Each point is reached from the start by the listed moves, each made once or not at all, plus a little noise. Say if it took an odd or an even number of moves. Then give how often each move was made.

Moves:
(1): [ 4.67,  0.43, -0.40, -0.87,  0.29]
(2): [-0.40,  2.07, -0.76,  0.04, -0.37]
(3): [-0.10,  1.26,  2.73,  1.14,  1.04]
Start: [ 0.06, -0.48,  0.09,  0.17,  0.38]
Points:
[ 4.26,  2.03, -0.94, -0.73,  0.37] -> even (1, 1, 0)
[-0.14,  0.74,  2.76,  1.27,  1.18] -> odd (0, 0, 1)
[-0.29,  1.70, -0.65,  0.28, -0.07] -> odd (0, 1, 0)

Moves:
(1): [ 1.65,  0.75,  0.43, -0.27,  1.03, -0.48, -0.13,  0.38,  1.90, -1.16,
 -0.55,  0.65, -0.27]
(2): [-0.17,  1.87, -0.07,  0.67, -0.05, -0.08,  0.10,  0.64, -0.26,  0.62,
  0.02, -0.02, -1.14]
(3): [ 0.16, -0.47,  1.56,  0.54, -0.40, -0.51, -0.91,  0.00,  0.51,  0.24,
  0.06,  0.39, -0.08]
(4): [ 0.61, -0.56, -0.14,  1.44,  0.46,  0.02,  0.17,  0.14, -0.58, -0.34,
  0.48, -0.94,  0.07]
(5): [-0.47,  0.23,  0.56,  0.04,  1.43, -0.39, -0.39,  0.73,  0.16, -0.26,
 -0.51, -0.49, -0.19]
(6): [ 0.23,  0.26, -0.04,  0.03,  0.79,  1.89, -1.46, -0.71, -0.04,  0.04,
 -1.26, -0.74,  0.24]
(7): [-1.29, -0.09,  0.87,  0.22,  0.45,  0.83,  1.38,  0.69,  0.46,  0.26,
 -0.72,  0.49, -0.25]
(8): [ 0.10, -0.83, -1.39,  0.11,  0.41,  0.38, -0.36,  2.61, -0.25,  0.35,
 -0.21,  1.31,  0.86]
(9): [-1.88, -0.65, -1.81,  1.62, -0.27, -0.79, -0.88, -0.24,  2.02, -0.01,
 -0.29,  0.40,  0.30]
(10): [ 0.44,  0.02, -0.23, -0.02,  0.35, -0.30, -0.33, -0.12,  0.18,  2.33,
  1.52,  0.48, -1.20]
(11): [ 0.00,  0.74, -0.30, -0.11,  0.46,  0.58, -0.20,  0.53, -0.15, -0.66,
  1.10, -0.17,  0.25]
(12): [-0.16,  0.04,  1.12,  0.68,  1.15,  0.03, -0.15, -1.82, -1.07, -0.35,
  0.92,  2.45,  0.57]
Start: [-0.33, -0.15,  0.17,  0.34,  0.65,  0.94, -0.27, -0.51,  0.65, -0.33,
 -0.25,  0.36, -0.75]
Points:
[-1.69,  0.29,  3.74,  1.78,  4.14,  1.20, -0.90, -0.51,  0.66,  1.30,
  2.12,  3.48, -1.71] -> even (0, 0, 1, 0, 1, 0, 1, 0, 0, 1, 1, 1)
[-3.61,  0.14,  2.25,  5.51,  3.41,  0.10, -1.02, -0.46,  1.95, -0.15,
 -0.27,  2.64, -1.50] -> odd (0, 1, 1, 1, 1, 0, 1, 0, 1, 0, 0, 1)
[-1.39,  0.32,  0.17,  4.74,  4.51,  1.70, -2.67,  3.74,  4.66, -0.58,
 -3.24,  1.39, -1.28] -> odd (1, 1, 1, 1, 1, 1, 1, 1, 1, 0, 0, 0)
[-0.97,  1.65,  3.15,  3.84,  3.51,  3.60, -1.32, -0.98, -0.44, -0.52,
  0.39,  1.74, -1.07] -> odd (0, 1, 1, 1, 0, 1, 1, 0, 0, 0, 1, 1)
[-0.30, -0.28, -2.30,  1.91,  4.42,  1.20, -3.89,  2.19,  4.63,  0.94,
 -1.61,  2.03, -0.98] -> even (1, 0, 0, 0, 1, 1, 0, 1, 1, 1, 0, 0)
[ 0.26,  0.74,  1.41,  0.38,  2.89,  3.25, -0.48, -0.21,  2.98, -1.11,
 -2.74,  0.73, -0.95] -> odd (1, 0, 0, 0, 0, 1, 1, 0, 0, 0, 0, 0)
[-3.23,  1.52,  0.41,  3.36,  1.69,  2.93, -2.19,  0.38,  3.22,  0.15,
 -1.28,  0.70, -1.41] -> even (0, 1, 1, 0, 0, 1, 1, 0, 1, 0, 1, 0)
